Every row gives one point. Two turns around zero, p and q, are shown by what they do to some points. Write where each new point lands after one turn and then the other. Backwards means that the second turn is done in reverse. Each puzzle has new turns, and all numbers are rounded.

Turn p:
[-43  19] => [-39  26]
[29 -7] => [ 27 -12]
[1 8] => [2 8]
[ 14 -19] => [ 11 -21]
Turn q:
[14 20] => [12 21]
[ 23 -17] => [ 25 -14]
[-37  -3] => [-36  -7]
Where do these land?
p, then q: [ 25 -19] => [ 24 -20]
q, then p: [19 37] => [21 36]
p, then q: [-25  10] => [-24  11]
q, then p: [-3  0] => [-3  0]
p, then q backwards: [-16 -28] => [-23 -22]

Turn p:
[  6 -58  13 -34] => [  7 -17  58 -32]
[15 18 11 16] => [ 8 21 -8 18]
[  6  14   0 -14] => [ 16   3 -11  -8]
[-13  -3 -35  17] => [-18 -30 -13  17]
[-14  29  11  15] => [-13  23 -26   4]
Turn q:
[ 52  17 -31  15] => [ 38  19 -23  42]
[-12  19  -4  30] => [-13   0 -35  -1]
[-14 -16  10  -8] => [-12 -11  16  -9]
[-11  12   7  -9] => [ -2   7   0 -18]
[ 4 14 17 -8] => [-4 21  5 -8]
[ -2 -66  11 -11] => [-17 -37  50  19]
[-18  20  -9  -9] => [  9   0 -12 -26]
Where do these land?
q, then p: [ 7 26 13 -1] => [ 10   1 -28  -3]
p, then q: [-5 20 19 23] => [  5   5 -33 -14]
p, then q backwards: [-30  -2  16  26] => [-4  3 38 20]
p, then q: [-26   5  16  -2] => [ 10  -2  -1 -29]
q, then p: [ 25   9 -34 -12] => [30  2  8 32]
p, then q: [  5 -15 -32 -44] => [ 10 -11  49  23]
q, then p: [ 24 -43   2  10] => [-32  24  21  23]

Turn p:
[ 32 -12   9  -7  -6  28 -35  23] => [ 15   7 -31 -44 -16   7 -12  17]
[ 31 -17 -45  32 -29  25  -9  -4] => [-27  34 -52  -6  19  10  16  22]
[ -7  29   4   6 -11   2  11 -12] => [14 18 16 17  7 11  9 -3]
[ -4   2   2 -23  14 -24 -22  -8] => [ -3  -6  22 -18 -14 -26   7  -8]
[ -9   8  14  17  23 -15   6   6] => [ 20 -18   5  17   9 -17  -3  -3]
[ 26 -24  -5  -4 -39  -4 -25  35] => [ -9  -1 -32 -20 -38   9  13  38]
[  0  -5  38 -28  32 -29  23 -35] => [  8 -40  32  -6   0  -2  13 -55]
[-36  -5  16   7  11   6  13 -30] => [ -1   4   9  28   2  -4 -18 -40]
[-34  23 -34   1   4  11  37  25] => [-17   3  29  33  30  12 -25  33]
Turn q:
[ 17  17  22 -20  -1   7  13   7] => [  7  23  -5 -20  -9  -8  19  14]
[ 24  27  18 -14  -3 -17 -17 -36] => [ 39  -4 -27 -14 -33 -11  -6   6]
[-14 -24  -6 -10   6 -12  16 -25] => [-10 -19 -18  -3   4  -3  11 -32]
[ 39  -8 -22 -23 -11  38 -19   3] => [-10  33 -40  12   1  28 -12  27]
[-29  -8 -35  30 -32 -13 -15   8] => [-22 -39  27  26  -8  26 -20   2]
[-18  25 -24  38  38 -27   9   9] => [ -2   1  43  22  -9 -35 -28 -31]
[-29 -20  26  29  22 -36   5  22] => [ -1 -33  36  -8  33 -37   2  -8]
[ 17   8  -3 -19  24   8  36  14] => [-19  39  -5  -6  -3 -22  17  -9]
[-21  -3   2 -24 -12  34 -21  15] => [ -5  12   3 -24  17  43  -7   9]
[ 10  13  -4 -26 -26 -18 -24 -21] => [  8 -17 -25 -18 -34  12 -14  13]
[  4 -27  25  39  -6  37  16   3] => [15  3 10 33 40 10 37 10]
Where do these land?
p, then q: [ -4   5  20   8 -24  21  -5  25] => [ -3  16   1  17  -6  19 -10  33]
p, then q backwards: [-4  1 19 29 30 23 15 -6] => [ -4 -20   0  16  29   8 -26 -26]
p, then q: [ 34  30  -3 -26 -19 -37   2  32] => [-33  20   6 -20  18 -11  49  28]
q, then p backwards: [ 34  16 -27   8   5  19 -35 -32] => [-25  -5  29  36 -20  36  -5  19]
q, then p: [-36  33   7 -14  -2  18  24  -9] => [ 12  14  18  -7  -3  44   7 -30]
q, then p: [ -6 -25 -25 -11  24  27 -11 -14] => [ -4  31   2  -9  31 -25 -13 -14]
q, then p backwards: [-19 -29  -2  31  -6 -13  13  34] => [-12   5 -30 -11  22 -29  34   0]
p, then q: [ 35 -21  -7  -7 -12 -37  15  -4] => [-36  -4   1   2  11   6  37 -26]
p, then q backwards: [-33  -9  19 -17   4 -22 -18 -27] => [-15  28 -20  10  18 -27  27 -10]

Turn p:
[-11   2 -19  12  -2 -11  20 -28  -5   8  27] => [ -1  23   6  -9  17 -20  14  -2   3 -29  19]
[ -5  35  30 -25  26 -13  22  53   8 -36 -40] => [-15 -62   6   2  12  -9  -9  15 -13  21 -68]
[ 16  -2 -33  10   6  15  -9   9 -13  15  31] => [ 30  20 -10 -13 -14 -13   9  25  -8   1  24]
[  4 -35 -13  10  -7  -7  14 -13 -16  11   0] => [ -2   5 -18  -5   4 -11  13 -15  24   1  30]
[  7   8  -5   1  13  -9 -14 -18  -1  31  -6] => [ 19  21  -2  -1 -16   1   2 -14  14 -15 -14]
[ -9   8   1  12  44  25 -31 -19  -4 -29  18] => [ 49   6  11  18  30   6 -29   1 -26  -3   5]
[ 32  27  53 -37  24  24  24  28  28 -35 -33] => [  1 -55  34   1  21  40   7  21   3  39 -58]
[-24  37   3 -25  -4  11  -8  -5  17 -26  -4] => [-12  -6  14  -6  13  22 -11   1 -42 -14 -25]
[-16 -21  -9 -29   4   0 -28 -26 -11   4  31] => [ 17   3  -9 -15  -2  21 -25  -5  -1 -38  32]
[  9 -27  -2  28 -26 -27 -12   0  15  16  20] => [-19  19  -7  32 -23  -8   5  10  22 -11  31]
[ 35 -14 -13  23 -57 -27   8   6 -16  11 -36] => [-32  -5 -12  14 -46 -16  48 -30  11  23  17]
[-22 -18 -16  11 -31  -4  22  17  23  16 -35] => [-51  16 -36   0   0  -4  12  -7   6  19 -10]
[-17   1  24   8   8  25  -7  -4 -24  14  27] => [ 13  15  26 -19   4  -8 -36   1   5   8  17]
Turn q:
[ -9 -36  20 -25  -2  22 -41  11  -3 -17 -27] => [ 40   2 -22 -35  38  19   2 -13  -9 -16  -6]
[-16  14   1 -19 -22  12   1  -6 -17 -34 -16] => [-16  -2  -4 -35  -5  27  11   1  -8 -24  12]
[ -3 -10  48   5  -9   5  -6 -11 -33  -7  -1] => [ 2 -7 -1 -5 27 43  8 -9 26 11 16]
[-29 -36  22 -35  38  -5  -4  21 -31 -13 -24] => [ 16  -8 -63 -14  38  13  27   6 -16  12  15]
[ -4  -1   9 -27  -8  33  13 -19  -5  -6  19] => [ -5  -3 -17 -24 -11   0  -7  -9  36 -16  15]
[  3   6  -9  32  59  31 -12  37  -3  34  16] => [ -9  23 -11  21  43 -45 -47  11  -6  31  10]
[ 20  28   0  -1 -28 -14  47   5  39 -10   0] => [-24  20  27 -10 -45 -13  31   8  15   5 -27]
[ 25   2  -4 -26 -24  -7  -2  -5 -20   3 -11] => [ 24   3  14  -9 -16   9  20   5   1 -12  28]
[-16  -4  -4  -8 -40  -6  -4   2 -17 -18 -11] => [  0 -14  10 -14   1  27  17  16  -5 -31   1]
[ -4  32 -12  24  26 -17 -14  -1  33  43  26] => [-16 -18  26  31   1 -51 -22 -20 -10  24  -9]
[ 22   4 -38  36  15 -28 -12   5  30   3  44] => [-10  16  18  63 -12 -33 -17 -15 -14 -13 -22]
[-13 -23  -9   2 -15  -5  22  -1   3  13 -12] => [ 11 -17  -7   0 -12   3   5  30   6   1 -16]
[ 24  24 -22  42  10 -22  13 -39  24   9  -3] => [-12   3  29  32 -49   1 -25 -12 -15  28 -14]
Where do these land?
p, then q backwards: [-32  -9 -25  22 -12 -32 -25   1  24  -7   4] => [ -2  -4 -41   6  29  -6   2   9 -10 -27  33]
p, then q: [ 24 -16 -17 -42  34  28   5  16   9   2   5] => [ 32  42 -15 -17  -4 -36  -5  21   3 -10   7]
q, then p: [-19   8  35  45   1 -44 -13  19  22 -14   1] => [  6  19  -2  -8  33 -20 -19 -43  29  31 -29]
p, then q: [  9  -8   8  31 -15 -50 -47 -10  25 -10   2] => [-32   4  35  24   7  43 -28   8   1 -13 -34]
p, then q backwards: [-12  41  -2   6  16  46   5 -32 -41 -11 -33] => [ 15  14  28  -5  16  -2 -57   3  41   0 -42]
p, then q backwards: [ 11  13  -8 -52 -14  17  12  16 -10 -15  19] => [-33  12  -5 -16 -31   2   2  -5 -15  -1 -44]
q, then p: [ 11  -1 -14 -28   6   5  25 -18   9  14  37] => [-34  10  -5  29  -6   2  22  10  -8 -28  15]
p, then q: [  6 -13 -12  -9  19   9  18  10 -26  -8  30] => [ 16  20 -17  22   3 -25  25  -8   7 -10   6]
p, then q backwards: [  3   3  -4  32 -20 -11 -18  24   4  27  -4] => [ 24  10 -22   5  20  -5  36  -4  14   0  10]
q, then p backwards: [-40   5  15 -16   6  12  10 -25 -46   2 -43] => [  5 -38 -11 -50 -20  36   4  24 -11 -23   4]
p, then q backwards: [-16 -22  23  37 -26   1 -24  -2  30  -5   5] => [ 21  16  -8  42  25  -4  10  -5 -27  -8  27]
p, then q: [ 21   9  11 -39  20  25  17  -5 -26  26   5] => [ 37  18  -9 -35 -14 -20  24 -17  20   2   5]
p, then q: [  1  10   4  31 -10 -16   6   6  40   8 -26] => [-27 -18  17  -8  -2   8 -12  25 -21  28 -20]
q, then p: [ 34 -19 -15 -18  -5   8  31  -1 -13  -9  -2] => [-17   3  13  -2 -16  -1  29  31 -28   4  -2]

Turn p:
[  5   6 -12   3  20 -27  10  54 -23 -20 -11   7 -13  14] => [ -2 -12 -24 -12   0 -12 -46  32  -8   4  28 -20 -20   6]
[ -2  16   3  -1   2 -16   4 -20  30  -7  32 -24  30 -17] => [ 31  18   8  11  14  28   6  -4   8  -1 -24  30 -21  14]
[-10 -33  19  -4  -7  -9   5   0  -9   9  43 -26  39 -10] => [-12  18 -19   7   1  51   1  -9  35 -13  -6  20   3  25]
[ 29   6 -24  22   4  -2 -20  14 -34  -8  11  22  -2  -5] => [ -4  10  -1 -10  10 -47 -25   3  14  -8  18   1   8  25]
[ 22   8 -28 -32 -23 -16 -21  30 -37 -18 -32  10 -12  14] => [  2 -37 -14 -11 -26 -44  -1   7  11  -4  44 -19 -24  15]
[-38  46  12 -14  -9  17  -6   2   6   4 -24  30 -48  -5] => [-28   5  16  -3 -22 -30  18  -2 -55  25  -2  -9 -28 -29]
[-32   3 -31  -4  -8  37  -3 -10  -3  32 -13  46 -42  -3] => [-29  15  -7 -10 -28 -47  36  11 -40   4 -12  -6  30 -20]
[ 24 -14  28   5  -8  18  11  -3  22 -10  34 -37   5   9] => [  0 -21  17  18  -1  36 -25 -18  18  -1 -29  25  11   9]
[ 19 -17 -15   4  -2 -24  -2  -1 -42 -11 -26 -11 -24 -37] => [-18  -9  15   2  13 -26   7  35  38 -15  13 -35 -15  10]
[ -1   8  37  12 -11  16  38 -24  21   8   4  -6  44   4] => [ 20  23  34   8  -6  54   2 -17  -1   7   7  21  20 -14]
[ 21 -10  36 -19  23 -34  11 -28  18   2  21   2  13   7] => [ 11  -5  -7   1  32  28   1  -4  33  25  -1  34  -8 -28]
[  7 -32  19   2   1  10 -10  11  27 -32  -2  -6  35 -14] => [ 24  10 -10  29  -7  22 -21 -30  29  -6 -13 -20  -1  -6]
[-29  15 -22 -13  26  53   4 -25   3  23 -14  -1 -11   1] => [ -9   4   3  10  -3 -13  30   1 -49 -39 -11  10  20 -30]
[-34  32   0  11   8  18 -37  -6  -6  36 -38  17 -33  19] => [-27  -5   2 -17  16 -30  31 -21 -64   8  10 -23   5 -10]
[ -6 -26  13  14  -9 -21  17 -36  17 -35  24 -24  25  18] => [ 27   2  10 -31   3  47  -8 -12  38  -8 -31   9  -4  -5]
[ 24  -8 -36  16  -7 -21  -2  42  11  27  -8  -1  -5   7] => [ 18 -18 -23   6   4 -14  -9  29  -8  21   9 -17  24  41]
Turn q:
[-21  35  22 -20 -51   1 -23  23 -20  18 -30   4  15 -30] => [-28  -7  -9   5   8  -4  -8 -50  -5 -13  40  33  44 -23]
[ 53  -8   9   3  45   2   7  10  25  17  12  -8 -30  15] => [ 26  44  27 -10  12  14  14  24  -9  18  -7 -47   0  14]
[ 33 -25 -15 -12  33 -10   6  34   1 -19 -25 -25   1  36] => [ 16  10  44  -6 -28  -6  53  17  12  -9   2 -17  -1  24]
[ 26   3  27 -11   3   0 -38 -27 -10  -9 -44 -10   1 -13] => [ 12  -8 -22 -10   0   4  46 -36 -24  25  21  -8   9  -6]
[  9   6 -23  30   9  23 -18 -15   6 -20  47  23   0  21] => [ 16   5 -17   8  14 -37 -27   7   4  14 -37 -10 -19  36]
[ -3   4 -33  27 -44  19  23  -9  -8  17 -17  14   8 -44] => [ 15   2 -30   2 -14 -20 -29  -6 -13 -37 -12  18  17 -52]
[ -2 -49 -24  18 -30  42  -5  -2 -17 -12  18 -17  38  18] => [ 31 -39 -12  -3 -24 -18 -12 -21  47 -30 -35 -13   1  11]
[ -2 -27  -9 -22   1   1 -48 -15  13 -42  23 -13 -26 -15] => [-13 -16   7 -20 -30  -7  -9 -39 -21  30 -15 -23 -36  23]
[  7  -3 -10  -1  25   8  20  -6 -22  -7   8   0  34  35] => [ 17  -9  -2   1  12 -18  23  27  43  -4  -2   3 -15  11]
[-30  51  15  37 -12   4  44  -7  -9  25  -8 -18 -28  25] => [-20   1   3  23  65  21   6  23 -16 -37 -29  23  12 -18]
[-16  -2 -19   0 -15  31  -6 -23  19  -2  20  26  -8  35] => [-12   7 -31 -23   6  -7 -19   3  12  -6 -40   7  -5  33]
[ 13  16   6 -34 -16 -20   8   3  15   6  -3 -19  -7 -29] => [-35  16   7  -2  -8   5   2 -12  -9   1  24 -21   1 -31]
[-18  -2 -16  16  13 -23 -18 -11  -4  14  10  10   4  -3] => [  3  -3   0  16  -7   0 -12   9   1  33 -16  23  -2  -5]
[ -8  -4  23 -26  -7 -24  17  18 -22 -10  -2  17 -17 -10] => [-20 -22  20 -21   2   3  -9  16 -14  -1  38   5   6  -3]
[ -4  18  17  29  -5 -12  11  -3  23   0 -16  21  21 -30] => [  7  10 -33  37  -4   8 -12  10 -23  -7  25   9   6 -10]
[-11  -1  11 -27  62 -16  37  39  25  24  -3 -14 -22 -38] => [  4  47  54  -1  -5  49  -8  22  -7   0  41   2 -32 -21]
[-26 -12  17  -7 -11 -27 -17  -9 -15   0  10   9  15  26] => [-21 -38  -6   4  -1   9  -1   6  19  24   1  15  13  18]
Where do these land?
p, then q: [ 13 -15  15   5  18 -11  23  22  18  10 -29 -10 -33  15] => [ 38  -4  30   7 -20  21 -10 -27  21   3   0   2   7 -12]
p, then q backwards: [-11  22   3  33 -25  23  -4 -28  24 -30  31  33 -33 -13] => [  5   2 -70  -5   4   2 -35  11   0  15  15  -9 -39   0]
q, then p: [-21  17 -16 -27  14 -30   4 -12  21 -23  -2  29  12  24] => [-12   7 -28 -30 -30  -2  -1  20 -40  27  -4  -1  -1   8]
q, then p: [ -4   1  31 -23 -20  21 -18   8   4 -17 -37   8   1  21] => [ 18   1 -10 -32 -25  13   1  -1   9 -27  -3  35   8 -23]
q, then p: [ 18  31 -11  28  25 -36  -7  16 -31  14 -14 -10  -3 -14] => [-18  39  17  11  33  12 -19  19  13  26  29   2  10   9]
q, then p: [  6 -25 -12  20  23  23  12  22   2  32  10  26 -18 -23] => [  2 -19   9  33   9 -34 -11 -35   6  11  28  12 -13  13]
p, then q: [-22 -14 -16  13  -1  18  -7 -21 -25  28  25 -16  28  15] => [-13  -5 -27 -10   6 -26  15  13  25 -23  12  15 -33  23]
p, then q: [-16   0  -1  28 -35  12  16  31  15   3 -19 -36   0 -42] => [  8 -23  14  24  36  14  28 -22   2 -40 -21  -8  29  16]
q, then p: [  2  27 -31  16 -33  21 -38 -20  28 -24   9 -33  19 -13] => [ 23   2  40 -49  23  -9  39  17   1  -9 -17 -31  -8   1]
p, then q: [ 18 -39 -19  26 -18 -21  -1  20 -14  -5 -19 -27  -4 -21] => [ -8   9  23  27 -17  23  27 -11  20 -20 -20 -24   1  31]
p, then q: [-21 -10   4 -45  26 -39 -14 -28   6  34  10  23   3 -12] => [  6  46  12 -11  -4  -8 -26  44  -8 -18  -3  23 -26 -33]
p, then q: [ 22  28  17 -39 -15  24  19 -38 -31 -27 -17  -7  19  13] => [ -8 -27 -30 -16   3   8 -49   6 -30   3  26 -44 -12  13]
p, then q: [-26 -19  15 -18  12  28 -15 -12  13 -36  32   5   2  11] => [ -7   1 -40 -18 -20 -12   9 -21 -38  -2  -6  23 -14 -17]
p, then q: [ 13  11  -3 -12  21 -12  17  33 -34  33  28  25 -35  23] => [-10  -2  29  -3 -22 -10 -44   6  29  27   4  49  11  16]
q, then p: [ 29 -14  22  -7   6 -22  14   9   3   7  -5 -10  40  17] => [ 19   1   3  18 -11  37 -23   8  -5   5 -22  12  17  26]
